Every row gives one point. Two turns around zero, p and q, are shown by what they do to some points. Write where each new point lands after one turn and then the other. Backwards means that the second turn is done in reverse. Each puzzle has new turns, and all numbers are rounded.
(in the rows, 128 means zero)

Turn p:
[152 141 112] -> [102 124 110]
[ 80  84 125] -> [149 149 186]
[153 180 131] -> [120 127  71]
[126 108 144] -> [141 113 145]
Turn q:
[136 157 137] -> [144 104 142]
[132  87  71] -> [137 175  76]
[112 142 160] -> [116 116 162]
[116 117  95] -> [142 159 114]
[143 136 177] -> [102  87 146]
Where do these land?
q, then p: [136 103 131] -> [125 154 134]
p, then q: [130 161 106] -> [163 145 138]
p, then q: [ 89 129  82] -> [154 104 177]
q, then p: [134 161 163] -> [150  97 158]
q, then p: [151  86 159] -> [137 172 163]

Turn p:
[125 111 117 127 135 106] -> [122 146 118 125 122 107]
[127 110 142 225 138 138] -> [171 125 183 183  93  97]
[112 142 145 115 143 127] -> [125 111 103 136 123 137]
[142 165 146 158 120 107] -> [166  92 135 116 122 111]
[132 133  91  69 133 146] -> [101 152 101 111 175 155]
[112 128 119  95 101 134] -> [ 89 121 127 110 144 137]
[146 107 136 107 126 138] -> [121 149 129 114 118 152]
Turn q:
[119  85 144 124 143 105] -> [129 102  89 132 128 154]
[158 146  91 113 146  88] -> [153 102 135 161  99  90]
[129 114 114 137 106 135] -> [118 118 150 130 130 145]
[118 135 140 122 104  84] -> [129 135 116 178 141 134]
[140 121 171 137 139 117] -> [155 146  99 126 127 150]
[111 127 114 161 139 158] -> [ 98 139 139  99 104 135]
[ 91 117 108 103 127 139] -> [ 90 106 123 122 149 113]
[158 179 142 127 120 198] -> [152 177 174  76 146 103]
Where do these land?
p, then q: [103 143 115 138 114 143] -> [119 127  99 120 113 146]
q, then p backwards: [ 96 140 142 102 151  89] -> [ 90 135 112 119 170 105]
p, then q: [170 172 118 109 153 132] -> [162  99 144  93 110  96]
q, then p backwards: [132 140 164  99 101  92] -> [126 148  95 140 175 151]
p, then q: [153  94 144 156 144 166] -> [148 181 156 114 134 145]
q, then p: [141 131 105 103  94 120] -> [149 134 127 144  85 125]
p, then q: [113  97 105 152 131 166] -> [120 182 113 124 109 141]
q, then p: [116 107 130 165 135 115] -> [104 118 159 137 148 137]
